Rows are points. To make a cloud, some directions were put in groups of two or more. Within a group, all points are equally far from the middle, so they leave a hole (a ring in 2 directions, a hollow ball in 3). The other directions are filled evenly. Then the cloud was stretched, turned, moved and blurred a little. Count the holes, and give their numbers of directions, smallest first.

Cloud:
[[ 0.22  0.16]
 [ 0.18 -0.65]
 [-0.21 -0.31]
 [-0.15 -0.16]
 [ 0.34 -0.39]
 [-0.04 -0.20]
 [ 0.06 -0.05]
 [ 0.11 -0.30]
 [-0.28 -0.26]
 [ 0.19 -0.43]
 [ 0.20  0.11]
 [ 0.29 -0.35]
 [-0.39  0.45]]
Holes: 0

Cloud:
[[ 0.12 -0.31 -0.09]
 [ 0.55 -0.10  0.13]
 [ 0.05 -0.11  0.36]
 [ 0.08 -0.50 -0.09]
 [ 0.26  0.23 -0.08]
 [ 0.09 -0.01 -0.42]
 [ 0.17  0.13  0.18]
 [-0.14  0.16  0.05]
 [ 0.36  0.12  0.15]
 [-0.05 -0.16 -0.05]
 [ 0.25  0.25  0.39]
 [ 0.11  0.48  0.60]
 [ 0.44  0.21  0.18]
 [ 0.13  0.40 -0.25]
 [ 0.13 -0.39 -0.18]
 [ 0.38  0.73  0.48]
 [ 0.04  0.36  0.01]
 [-0.05 -0.02 -0.16]
 [ 0.10 -0.18 -0.32]
 [ 0.42  0.61  0.16]]
Holes: 0

Cloud (22 x 3):
[[-0.31  0.20  0.07]
 [ 0.33 -0.16  0.37]
 [ 0.11  0.07  0.45]
 [-0.09  0.32 -0.35]
 [ 0.30  0.03 -0.50]
 [-0.11  0.07 -0.47]
 [-0.08  0.01 -0.50]
 [-0.11 -0.18  0.34]
 [-0.03  0.32  0.34]
 [ 0.37  0.45 -0.14]
 [-0.02 -0.38  0.23]
 [-0.31 -0.16 -0.23]
 [ 0.22  0.02  0.44]
 [ 0.25 -0.45  0.12]
 [ 0.09 -0.24 -0.49]
 [-0.36  0.02 -0.06]
 [-0.23 -0.17 -0.36]
 [ 0.52  0.18 -0.27]
 [-0.05 -0.29  0.30]
 [ 0.46 -0.18  0.26]
 [-0.26  0.09  0.24]
 [ 0.59 -0.12 -0.04]]
Holes: 1 (3)

Cloud, 28 rows:
[[ 0.51  0.46  0.13 -0.52]
 [ 0.07  0.05 -0.59  0.09]
 [ 0.11 -0.46 -0.08 -0.04]
 [ 0.45 -0.02 -0.33 -0.01]
 [ 0.28 -0.04 -0.10  0.11]
 [ 0.37  0.41  0.32 -0.29]
 [ 0.47  0.13 -0.32 -0.05]
 [-0.11 -0.16 -0.29  0.08]
 [-0.08  0.00 -0.30 -0.40]
 [ 0.58  0.27  0.21 -0.34]
 [ 0.49  0.26 -0.03 -0.51]
 [ 0.06 -0.03  0.17 -0.32]
 [ 0.40  0.14  0.01 -0.26]
 [ 0.49  0.25 -0.05 -0.23]
 [-0.20 -0.12  0.09  0.15]
 [ 0.34  0.18 -0.23  0.06]
 [-0.21 -0.20 -0.21  0.19]
 [ 0.37  0.27 -0.09 -0.34]
 [ 0.28  0.04 -0.62  0.12]
 [ 0.37  0.57  0.18 -0.38]
 [-0.11 -0.15  0.19 -0.43]
 [ 0.30  0.00 -0.13 -0.38]
 [-0.02 -0.42 -0.36 -0.12]
 [ 0.43 -0.10 -0.43 -0.03]
 [ 0.08 -0.26 -0.01 -0.46]
 [ 0.40 -0.43 -0.10  0.08]
 [ 0.03 -0.38 -0.16  0.17]
 [ 0.10  0.28 -0.09 -0.38]]
Holes: 0

Cloud, 49 rows:
[[ 0.00 -0.05  0.06  0.36  0.32 -0.10]
 [ 0.02  0.08  0.07 -0.01 -0.22  0.07]
 [-0.15  0.33  0.19  0.45  0.05 -0.34]
 [-0.03 -0.41  0.23  0.11 -0.17  0.10]
 [ 0.07 -0.20  0.17  0.12 -0.16  0.38]
 [-0.20  0.00  0.42  0.66  0.14 -0.21]
 [ 0.23  0.26 -0.20  0.12 -0.13 -0.06]
 [ 0.12  0.33  0.28  0.11  0.22 -0.27]
 [ 0.20 -0.27  0.04  0.43 -0.32  0.04]
 [-0.36  0.24  0.41  0.66  0.41 -0.33]
 [-0.16 -0.17  0.28  0.22  0.19 -0.28]
 [-0.45 -0.15 -0.09  0.44 -0.13 -0.44]
 [ 0.46  0.15 -0.18 -0.14 -0.25  0.13]
 [-0.45  0.37  0.16  0.07  0.17 -0.26]
 [ 0.21 -0.06 -0.05  0.19  0.08  0.23]
 [ 0.17  0.07 -0.10 -0.44 -0.10  0.28]
 [ 0.28  0.28 -0.01  0.02  0.01  0.07]
 [ 0.10 -0.40  0.43  0.07 -0.28 -0.16]
 [ 0.03 -0.18  0.51 -0.11  0.22  0.09]
 [ 0.27 -0.12  0.01 -0.55 -0.25  0.18]
 [-0.06 -0.17  0.62  0.22  0.28  0.30]
 [-0.30  0.04  0.30  0.21  0.45 -0.41]
 [ 0.14  0.04  0.30 -0.46  0.25  0.34]
 [ 0.33 -0.07  0.05 -0.10  0.16  0.40]
 [-0.19  0.26  0.33 -0.03  0.22 -0.34]
 [-0.19  0.04 -0.19 -0.30 -0.25  0.23]
 [-0.39  0.39  0.65  0.69  0.24 -0.24]
 [-0.57  0.24  0.27  0.51  0.29 -0.51]
 [-0.42  0.31  0.38 -0.18  0.34  0.05]
 [ 0.21 -0.07  0.04 -0.69 -0.42  0.27]
 [-0.26 -0.39  0.48 -0.28 -0.32  0.41]
 [-0.28 -0.09  0.53  0.32  0.27 -0.22]
 [ 0.08  0.03  0.37 -0.32 -0.54  0.63]
 [ 0.06  0.57 -0.02  0.44  0.29 -0.40]
 [ 0.00 -0.24 -0.03 -0.29 -0.21  0.39]
 [-0.18  0.10  0.17  0.42  0.24 -0.38]
 [ 0.18 -0.03  0.03 -0.36 -0.29  0.42]
 [-0.33  0.43  0.58  0.41  0.22 -0.34]
 [ 0.19  0.30 -0.03  0.34  0.23 -0.11]
 [-0.17 -0.16 -0.02  0.33 -0.22  0.13]
 [-0.26  0.20  0.22  0.18 -0.22 -0.30]
 [ 0.24 -0.36  0.09  0.05 -0.26  0.35]
 [-0.13  0.00 -0.14  0.32  0.39 -0.41]
 [-0.21  0.25 -0.22  0.48  0.46  0.12]
 [-0.58  0.39  0.29  0.01  0.30 -0.30]
 [-0.01  0.07 -0.26 -0.16 -0.25 -0.28]
 [-0.01  0.24 -0.22  0.40  0.10 -0.03]
 [ 0.21 -0.12  0.19 -0.41 -0.43  0.15]
 [-0.09  0.47 -0.31 -0.08  0.00  0.16]]
Holes: 0
